Each row is a point. The points of each table are mixes of a few directions, plus a little noise. How many directions does each table use, and how many do they share? Where both have some left over, give the other angles between the two spaces (their principal angles), to ten degrees, smallest first.
In the rows, zero is written as 128.

First:
[[ 94 187]
 [148  93]
 [145  99]
 [125 133]]
Second (6 x 2):
[[113 154]
 [109 161]
 [173  49]
 [129 127]
 [129 127]
 [115 150]]
Directions: first 1, second 1, shared 1

First, 5 rows:
[[149 146 129  87]
 [132  93 136 135]
 [123 104 131 146]
 [159 152 130  68]
 [ 78 146 114 204]]
Second (5 x 4):
[[114 120 129 122]
 [126 127 128 127]
 [114 120 129 123]
 [219 181 119 164]
 [ 67  93 134 104]]
Directions: first 2, second 1, shared 0; angles 70

First, 10 rows:
[[149 140 150 113  97 143 127 133 110]
 [145 113 134 124 130 122 167 139 145]
 [120 134 124 130 129 130 112 123 122]
 [146 121 139 120 121 128 156 138 135]
 [126  98 113 138 162 105 175 136 166]
 [ 77 171 108 141 125 146  11  94  79]
 [120 113 115 137 151 114 145 129 148]
 [114 146 125 130 121 137  86 116 107]
 [165 130 157 108  95 140 158 142 122]
 [119 113 114 137 151 114 143 129 147]]
Second (9 x 9):
[[125 130 127 129 128 129 121 126 125]
 [109 142 120 133 128 134  88 116 112]
 [118 136 124 131 128 131 107 122 119]
 [102 148 117 135 128 136  71 111 105]
 [184  85 152 112 127 111 249 164 177]
 [118 136 124 131 128 131 107 122 119]
 [126 129 127 128 128 128 124 127 126]
 [111 141 121 133 128 133  91 117 113]
 [159 104 141 119 128 119 194 147 155]]
Directions: first 2, second 1, shared 1

First, 10 rows:
[[ 84 141 123 138 135 122 147 164 136 129 186 130]
 [126 147 129 146  92 128 103 104 122 125 101 123]
 [189  54 140  97 220 158 181 133 111 104 140 194]
 [135 121 140 130 129 100 100 148  70 151 116 131]
 [112 187  95 135  89 144 154 119 165 115 134 113]
 [ 88 149 122 139 142  96 144 201  74 149 196 142]
 [139  97 138  80 131 100  93 125 173 171  87  45]
 [129 127 121 125 117 163 142  81 210 101 113 113]
 [117 127 142 147 103 124  92 107 128 127 108 120]
 [160 131 130 144 121 145 126  99  92 108  97 170]]
Second (9 x 12):
[[ 94 132 125 173 155 135 144  99 148  88 116 127]
 [108 139 115 154 182  98 148 126 107 117  88  94]
 [151 133 119  97 148  90 128 163  82 167 104  95]
 [147 116 143 104  67 165 106 126 157 135 174 170]
 [113 133 122 147 156 117 140 122 123 115 109 113]
 [133 136 117 121 163  93 136 148  91 146  97  93]
 [188 117 137  49  65 129  95 174 106 194 162 143]
 [142 121 136 110  92 147 114 130 141 137 154 150]
 [ 77 125 137 197 123 178 140  65 197  54 148 167]]
Directions: first 5, second 2, shared 1; angles 90
